Rows are points. The window is the flat piece filled in between its corners: a triangle in 3 columns, a solid with four corners in 4, and so on. A path goes straight from each point to the next, and from the last back to the first. After which points does the path pass through the window?
In the rows, 128 means zero.

Window (4 x 4)
[[133 123 119 200]
 [129  71 121 126]
 [101 158 149 134]
 [145 237 147 138]]
Path:
(1): [130 113 154 149]
(2): [121 121 106 119]
(3): [111 158 120 165]
(4): [121 130 153 148]
(5): [134 128 149 170]
(6): [ 86 158 109 101]
(7): [108 151 118 140]
(8): [131 109 180 167]
(9): [166 195 162 142]
(10): [ 98 204 107 132]
(11): [112 153 113 159]
(12): [125 138 148 167]
Through the window after points: 1, 3, 5, 7, 9, 11

Window (6 x 6)
[[180 136 111 109 172 138]
 [163 133  98 105  76 145]
 [134 134  81  84 152 126]
 [144  96 105 132 125 143]
 [112 149 199 174 184 121]
 [135 129 186 177 154  77]]
Path:
(1): [132 132  95 168 107 141]
(2): [142 142  86 131 118 148]
(3): [164 102 147  98 141 142]
(4): [126 122 188 146 150 138]
(5): [122 172 158 174 184 107]
(6): [177 138  87 154 110 119]
(7): [143 119 118  78  92 145]
(8): [135 118 141  77 119  88]
(9): [134 134 128 202 134 172]
(10): [143 166  83 160 179 142]
(11): [157  99 190 112 118  87]
(12): [156 103 114 104 147 136]
Through the window after points: 4, 10, 12

Window (8 x 8)
[[ 53  65  67 152 117 163  87 137]
 [106  91  89 108 131 189 145 165]
 [134 128 196 162 181 126 149  99]
 [131 166 104 155  69 175 153 169]
 [176 118 108 144  92 155 134 121]
 [ 90 185 185 106 166  34 104 103]
 [141 174  77 144 101 189 123 104]
 [123 119 109 159 151 119 172 106]]
Path:
(1): [110 121 140 127  60 146 166  90]
(2): [117 124 115 116 127 131 150  89]
(3): [108 127  96 169 153 150  99 147]
(4): [142 134  81 158 133 139 118 142]
(5): [111 125 154 102  74 175 152 111]
(6): [ 98 162 174 110 101 132 197 113]
(7): [130 137  76 172 131 131  78 155]
(8): [172 134  93 163 153  58 108 127]
(9): [ 71 162 181 111 132 137 150 107]
(10): [121 129 132 137 133 129 163  92]
(11): [130 114 117 164 156 138 145 136]
(12): [144 145 108 140 140 143 142 137]
(13): [ 94 145 141 122  96 153 145 120]
(14): [ 63  97 106 125 107 146 110 109]
(15): [ 95 102  88 161 149 135 101 150]
(16): [138 157 105 158 148 131 122 127]
Through the window after points: 4, 6, 8, 10, 14

Window (9 x 9)
[[103 143 127 164 132 175 124 130 112]
 [141 132 105 123  59  89 163 131 166]
 [122 127 141 115  93  89 107 110 127]
 [147 154  89 132 218 169  92 151 117]
 [101 155 145 145 220 157 116 176 139]
 [159 125 136 152 226 158 140 136 102]
 [ 71 132  99 125 161 134 153 117  98]
 [150 141 136  77  81 126 154  83 173]
 [135  79 122  95  85 128 130 130 169]]
Path:
(1): [147 143 132 106 189 143 106 167 103]
(2): [139 145 116 117  70 114 157 177 130]
(3): [119 117 101 133 132 103 144  72 173]
(4): [ 88  72 162 149  91 118 106  79 187]
(5): [149 121 101  97 101 126 149 149 143]
(6): [160 141 135  84 140 141 167 153 115]
(7): [105 101 121 136  94 103  86 102 161]
(8): [128 135  99 149 191 128  96 119 133]
(9): [142 144 123 111 164 176 142 150 112]
(10): [138 131 120 116 158 152 122 151 116]
(11): [154 127 123 130 126 123 109 102 201]
(12): [131 150  55 167 206 182 108 108 147]
Through the window after points: 2, 4, 6, 8, 12
